Each row is a point. The window is the flat piece filled in between its corners: a triangle in 3 columns, a solid with four corners in 4, and so on. A path goes straight from each point to the next, and from the last back to the first. After which points does the path pass through the window?
(in the rows, 128 means zero)

Window (4 x 4)
[[103 123 129 114]
 [151 157 136 169]
 [181 149 123 154]
 [ 97  98 163 106]]
Path:
(1): [142 102 123 131]
(2): [126 154 176 119]
(3): [116 129 163 104]
(4): [113  95 136 133]
(5): [186 139 102 189]
(6): [180 175 125 149]
(7): [103 134 162 104]
(8): [111 105 129 124]
(9): [120 129 117 141]
(10): [129 153 129 131]
(11): [131 135 165  97]
(12): [136 113 122 137]
(13): [120  87 133 133]
(14): [116 149 162  96]
(15): [182 188 132 131]
(16): [176 139 130 181]
Through the window after points: 3, 7

Window (8 x 8)
[[161 150 123 147  79 139 121 145]
 [138 130 128 123  85 144 153 196]
 [ 67 105 126 139 119 100 141  47]
 [114 109 145 161 142 118 152  77]
 [106 110 148 120 132 149 121  78]
 [158 189 150  88 186 107  86 128]
 [141 173 103 100 203 137  93 127]
 [170 103 118 126  86 120 125 163]]
Path:
(1): [108 160 128 110 158 117 138  74]
(2): [155 156 118 108 145 140 129 130]
(3): [147 127 142 146 155 123  84 162]
(4): [129 137 137 133 122 124  91 147]
(5): [161 160 123 122 121 135 137 131]
(6): [158 129 115 116  99 142 168 150]
(7): [126 125 139 134 102 129 108 163]
(8): [106 133 133 131 151 118 101 105]
Through the window after points: 4, 6

Window (11 x 11)
[[101 121  83 124 132  94 136 185 129 103 129]
 [121 108 142 204 166 157 124 123  94 151 111]
 [111  73 152  94 127 147  98 166  90 134 167]
 [106 150 117 112 147 119 182 188 134  70 110]
 [ 76 148  99 114 121  96 131 126 117  73 138]
 [106 116 145 121 114  86 138 160 137  96 108]
 [121  78 136 175 173 129 158 116 143 125 131]
 [130 133 118 172 138 177 142 113 120 192 131]
 [166 126 108 189 142 131 144  90 104 121 122]
 [129  87 145 119 147 132  33 116 136 105 155]
 [111 138  96 108 156 100 154 127 108 105  84]]
Path:
(1): [132 142 125 144 147 119 149 126 120 139 134]
(2): [ 82  85  94 129 131 163 120 136 113 126  66]
(3): [123  97 107 163 105 159 150 141 117 102  89]
(4): [112 135 146 152 209 115 115 125 112 150 164]
(5): [146 126 153 114 163 101 126 130 122 132 194]
(6): [ 89  86 110 163 118 152 107 133 106 125  87]
(7): [118 110 105 146 144 149 137 127 115 124 118]
(8): [127 119 142 154 168  92 144 128 121 112 151]
(9): [120 145 123 115 175  80 113 141 100  91 152]
(10): [109 105 118 135 122 122 133 139 119  97 123]
(11): [ 77  94 108 128  99 142 164 143 113  99 115]
(12): [132 152 128 148 172 121 139 153 125 112 122]
Through the window after points: 1, 11

Window (12 x 12)
[[133 149 168 115 126 125 106  94 135 126 118 131]
 [148 170 129 150 137 150 152 123 118 142  86 100]
 [ 69 161 104 168 135 137 101 127  75 125 134 145]
 [156  78 148 123 109 106 171 109  89  96 161 109]
 [102 165 118 135 131 105 140  83 150 141 109  98]
 [141 159  97 134 108 119 112 106 133 164 120 131]
 [ 68 137 167 171  88 114 170 130  89 162 143 166]
 [134 148 125 114 129 135 131 127 158 109 173 119]
 [128 149 123  54 122 118 151 121 113 145 110  89]
 [157  62 140 124 141 119 151 135 154  84 118 146]
 [ 68 164 140 225 106  80  94 177  87 121 149 158]
 [148  37 151 111 154 140 110 140 144 114 162  90]]
Path:
(1): [130 139 138 149 170 109 131 117 129 128 133 118]
(2): [ 92 112 137 157  83 134 124 128 110 118 144 144]
(3): [106 108 108 146  69 137 102 138 130  98 147  92]
(4): [126 133 165 144 158 107 134 125 115 137 127 151]
(5): [133 109 130 127 166 115 128 113 132 137 160 111]
(6): [123  89 148 125  90 136 131 131 128 101 112  98]
(7): [ 91 144 157 170  50 126 112 128 144 131 100 142]
(8): [117 140 124 158 159  95 125 143  91 126 158 140]
Through the window after points: 3, 5, 7
